Each row of a before or after table is a point. The points were changed in one or more steps. Then noise was added and the rows were shuffled. The steps act on columns, c1 being the first. What was done? A step turns or swaps two columns, mirrors them in a line or flattens them onto one, adds a multiple of one to another, or multiplies or shifts one. Angles are multiples of 10 degrees, from the lower column toward the higher: turns from -170 to 170, lines from 10 to 170 but not 90. Use the fewest steps. Two steps may share a column if one is a turn and the other turns, adds or multiplies; they go together, in the order done. Otherwise the lowest column goes first.

Before, 8 rows:
|   1 | -28 |  13 |
|  22 |  22 |   1 |
|  12 |  37 |  -1 |
|  15 |   7 | -22 |
| -16 |   2 |   6 |
|  28 | -13 |   1 |
| -10 | -27 |  -9 |
|  -6 |   2 |  22 |
After (8 x 3):
|  19 | -44 |   6 |
| -18 |  11 | -25 |
|  19 |  35 | -18 |
|  -4 |   2 |  17 |
|  25 |   4 |  16 |
|  25 | -20 | -24 |
|   8 |  59 | -11 |
| -20 | -44 |   4 |
Steps: turn c1 and c3 by -60 degrees; multiply c1 by 1.6; multiply c2 by 1.6

Before, 12 rows:
|   2 |  17 |   0 | -30 |  -8 |  -3 |
|   5 |   0 |   0 |  -8 |   2 |   0 |
|   1 |   6 |  -8 | -16 |   7 |   4 |
|  -3 |   4 |   7 |   1 |  -2 |  -1 |
|  -6 |  11 |   0 | -10 |   1 |   1 |
|   6 | -20 |  -6 |   2 |   0 |  18 |
|  -3 | -10 |  -3 |  -2 |   1 |  -3 |
|  -1 | -10 |  -3 |   5 |   0 |  -3 |
|  -4 |  10 | -15 |  -6 |   0 |   3 |
|  -5 | -10 |   3 |  -8 |   4 |   0 |
|   4 |  -4 |  -4 |  12 |   1 |  -5 |
|  22 |   6 |   7 |   1 |   7 |   8 |
After (12 x 6):
|   4 | -31 |   5 |   6 |  -1 |   5 |
| -14 | -61 |   1 |  -7 |  -9 |   7 |
| -17 |  17 |  -3 |   5 | -16 | -11 |
|   4 |  32 |  10 |   3 |  -1 |   4 |
|   2 |  12 |  -4 |   5 |   3 |   2 |
|   2 |  29 |  10 | -11 |  -1 |   4 |
|   5 | -29 |   3 |  -2 |   1 |   1 |
|  -4 |  52 |  26 |  11 |   8 |  -3 |
|   0 | -11 | -10 |  -8 |   0 |  -6 |
|   0 |   1 |   9 |   4 |  -5 |  -3 |
|   2 | -32 |  -3 |  -5 |   0 |  -2 |
|   0 |  19 |  17 |  -2 |  -7 |   3 |
Steps: turn c1 and c6 by -50 degrees; turn c1 and c5 by -150 degrees; multiply c2 by 3; turn c3 and c4 by 110 degrees

Before (9 x 9):
|  14 |  -3 | -23 |   3 |   4 |   0 |  23 |  10 |  14 |
| -13 | -11 | -60 |   0 |  -5 | -20 |  30 |  -8 |   6 |
|  15 | -14 |   1 |   4 | -30 |  10 |  -1 | -13 |  13 |
|  18 |   9 |  13 | -45 |   4 | -14 |  19 | -14 |   6 |
|  16 |  -7 |   4 |   3 |   0 | -12 |   3 |   0 |   3 |
|  -8 |  -3 |   7 | -21 |   0 |  -6 |   9 |  59 |   1 |
| -34 |  28 |   0 |   5 | -16 |  -3 |  27 | -11 |   8 |
|  -6 |  -6 |  12 | -13 |   4 |  -2 |  16 |  -4 |  16 |
|   7 |  -5 |  15 |   3 | -21 |  -6 |  25 |  -6 |  10 |
After (9 x 9):
| -13 | -10 | -34 |   3 |   7 | -54 |  30 |  -8 | -13 |
|  16 |   4 | -18 |   4 |   4 | -15 |  24 |  11 |  -7 |
|  -7 |   0 |  11 | -12 |   9 |   4 |  19 |   0 |  -3 |
| -34 |   0 |   4 |   5 | -41 |  -1 |  29 | -11 | -12 |
|   7 | -20 |  16 |   4 |  -7 |   5 |  25 |  -6 | -11 |
|  15 |  -7 |   9 |   3 |   9 |  -8 |   3 |  -3 | -16 |
|  18 |   7 |  18 | -47 |  -7 |   0 |  18 | -13 | -15 |
| -10 |  -2 |  10 | -22 |   4 |   2 |  11 |  59 | -21 |
|  16 | -34 |  -6 |   5 |  -3 |   6 |  -1 | -14 |  -8 |
Steps: turn c2 and c5 by -60 degrees; multiply c5 by 1.3; turn c3 and c6 by 40 degrees; shift c9 by -20
